Each row of a before or after table is a point. The points were changed in one or more steps. Then noise was added and the rows were shuffled. The steps act on how far a point lies along the listed directions, d1 being the first. Name the steps. A step turns or swaps two directions, mirrors them in a line or flattens them onto one, adds a multiple of one to another, or multiplies one. Angles are multiples of 10 degrees, from the lower direction toward the higher: turns from -170 to 170, lines from 10 to 170 but not 90. Use the fewest steps. Two steps may share a direction if one is a turn and the other turns, adds or multiplies; they go together, in the order done. Otherwise the lowest direction goes first.
(in the rows, 128 means zero)

Directions:
(1): [83 93]
(2): [ 93 173]
Before:
[[130 128]
 [120 136]
 [191 166]
 [122 185]
 [207 183]
 [ 84 144]
 [171 170]
 [119 115]
 [128  67]]
After, 9 rows:
[[126 129]
 [ 53 119]
 [165 164]
 [108 131]
 [ 82 157]
 [198 168]
 [214 186]
 [166  95]
 [129 119]]
Steps: add 1 times d2 to d1

Directions:
(1): [162 102 119 214 135 106]
(2): [106 166 192 152 185 133]
(3): [146  98 129  90 176  58]
(4): [126 131 186 129  63  81]
Before:
[[140 107  63  64 120 105]
 [164 110 110 203 158 131]
 [118 130 105  22  89 135]
 [135 117 127  71 131 145]
 [135 115 105  75 107 117]
 [161 141 104 194 189 158]
 [157 122  94 203 212 123]
 [128  88  95  74 146  97]
 [147  96 103  56  67  95]
 [116 148 142  52 143  88]
 [152 126  59 152 205 166]
 [113 131 102  88 109 130]
 [169 105  66 172 232 151]]
After:
[[107 160 177  54  72 104]
 [103 155 136  50 141 154]
 [129 126 118 163  87 120]
 [168 100 101 161 118  65]
 [146 112  90 139  44 114]
 [151 109 106 154  84 126]
 [167  97  66 172  71 153]
 [114 176 173  50 131 127]
 [ 97 161 148  18 130 110]
 [137  83  97 119  73 104]
 [108 150 173  11  81 101]
 [159  99 142 151  94 120]
 [168 101 112 207  61 113]]
Steps: turn d1 and d4 by -150 degrees; turn d2 and d3 by 50 degrees

Directions:
(1): [111 130 107 136  89 109 120  15 170 148 146]
(2): [ 98  80 147 124  55 156 134 130  55 182 125]
(3): [ 96 195 160  73 114  86 192 112  93 103 114]
Before (13 x 11):
[[126  87 125 164 194 144  68 185 153 113 117]
 [202  64  96 192 192 155  56 163 169 121 114]
 [ 92 116 126  91  63  94 178   7  87 195 141]
 [126  92 128 131 155 134 116 104 154 141 125]
 [100 102 122 141  77 152 101  28 130 183 145]
 [ 79 150 155  97  71  90 148  80 104 121 105]
 [100 172 135 106 138  82 185 167 136  75 127]
 [133 130 128 142  99 125  97 105 149 160 136]
 [ 97 108 171 111 136 136 138 220  78 125 115]
 [129 111 103 149 125 144 117 102 189 135 113]
 [139  69 136 171 101 192  87 162  71 155 113]
 [151  84 140 165 121 179  87 211  94 146 128]
 [188 182 107 118 206 142 143 185 155  37 117]]
After, 13 rows:
[[ 92 156 167 104  64 133 164  92  50 134 104]
 [ 68 180 159  90 151  72 152  91 132  92 109]
 [124 148 139 111 145 134 160 178 137 107  90]
 [129 211 162  72 153  58 197 107 102  70  85]
 [118 122 150 100 165 123 147 145 120 118 111]
 [130  57 123 168 109 156  64 158 130 145 118]
 [125  98  84 174 125 115 108 102 206 116 156]
 [138 146 152 123 122 125 120 178 111 141 119]
 [ 90 176 160  99  62 102 165  74  91 131 125]
 [125 108 162 122 142 179 122 218  50 148 112]
 [161  25 117 150 146 180 106 212  64 197 131]
 [ 72 109 140 124  75 110 124  46 145 153 141]
 [167 189  82 124 157 118 137  43 205  60 137]]
Steps: turn d1 and d3 by -160 degrees

Directions:
(1): [ 81 172 102 160 115 114 165 164 141  97  47  99 154 211 151 133 144 185
  72 146]
(2): [130 146 135 157  57  94  73 232 145  94 190 154 112 151 140 163  75 130
 149 120]
(3): [ 88 234 135  68 147 109 127 124  63 181 143 114 108 116 127 153  65 109
  79 117]
(4): [ 47  53  89 113 153  93 154 145 104 110 190  82 178 162  72 121 116  89
 114 105]
(5): [ 92 146  80  61  48 112 121  79 125  95  72 156 161 130 124 110 102 117
 214 108]
Before, 11 rows:
[[ 92 134  86 166  27  82 110 222 179  28  78 153 156 195 168 146  88 174
  169 135]
 [114 120 133  96 172 119 150 121  91 167 161  97 119 128  95 135 125  92
  105 125]
 [ 54 170 117 150 157 119 179 152 116 140  79  67 175 182 115 112 135 157
   39 131]
 [143  39 130 132 176 142 130 110 137 139 143 127 152 112 109 115 179 137
  141 134]
 [143 106 136 138 179 140 140 102 133 138 125 124 128 127 128 104 157 119
  123 107]
 [142  93 151 160 172 150 139 121 133 136 114 111 120 131 137 107 188 134
  104 157]
 [121 159 136 101 122 138 121 159 105 135 161 136  94 125 134 137 107 127
  116 125]
 [118 108 125 132 156 127 134 144 116 145 149  93 127 138 111 140 115 127
   81 114]
 [133 105 136 110 156 135 134 101 119 142 126 121 124 105 115 125 145 131
  135 134]
 [134 123 147 107 182 144 144 115 114 170 132 124 102  99 111 113 130 119
  114 142]
 [131 146 151 140 140 121 102 179 138 145 185 130 121 147 130 124  97 123
  126 135]]
After:
[[152 138 160 136 190 152 147 129 127 173 116 122  91 110 127 117 145 142
   88 156]
 [ 34  79  43  90   7  53 104 185 146  20 137 153 194 173 112 130  46 105
  236  95]
 [148 103 139 128 155 138 121 132 119 158 164 111 109 107 115 139 114 117
   99 113]
 [168 134 163 114 173 142 135 114 107 180 154 121  90  99 116 138 138 105
  113 137]
 [181  79 157 145 185 158 123 112 140 161 132 138 121  98 133 126 180 155
  122 147]
 [138  89 159 170 193 149 143 134 125 146 135  98 116 134 132 113 189 129
   79 159]
 [118 161 129 101 107 138 124 157 114 122 139 140 101 136 138 133 110 136
  128 126]
 [ 67  76 130 126 195 119 159 134  97 162 200  67 171 119  66 104 123  83
   75 108]
 [132 156 145 127 115 122  97 165 143 135 158 142 125 146 135 120  98 127
  149 135]
 [156 118 150 153 194 147 140 110 134 149 126 121 115 125 137 113 163 128
  102 117]
 [149 121 148 129 167 142 134 113 125 146 115 120 112 108 129 130 153 149
  116 145]]
Steps: turn d1 and d4 by 80 degrees; add 0.7 times d2 to d5; multiply d3 by 0.7
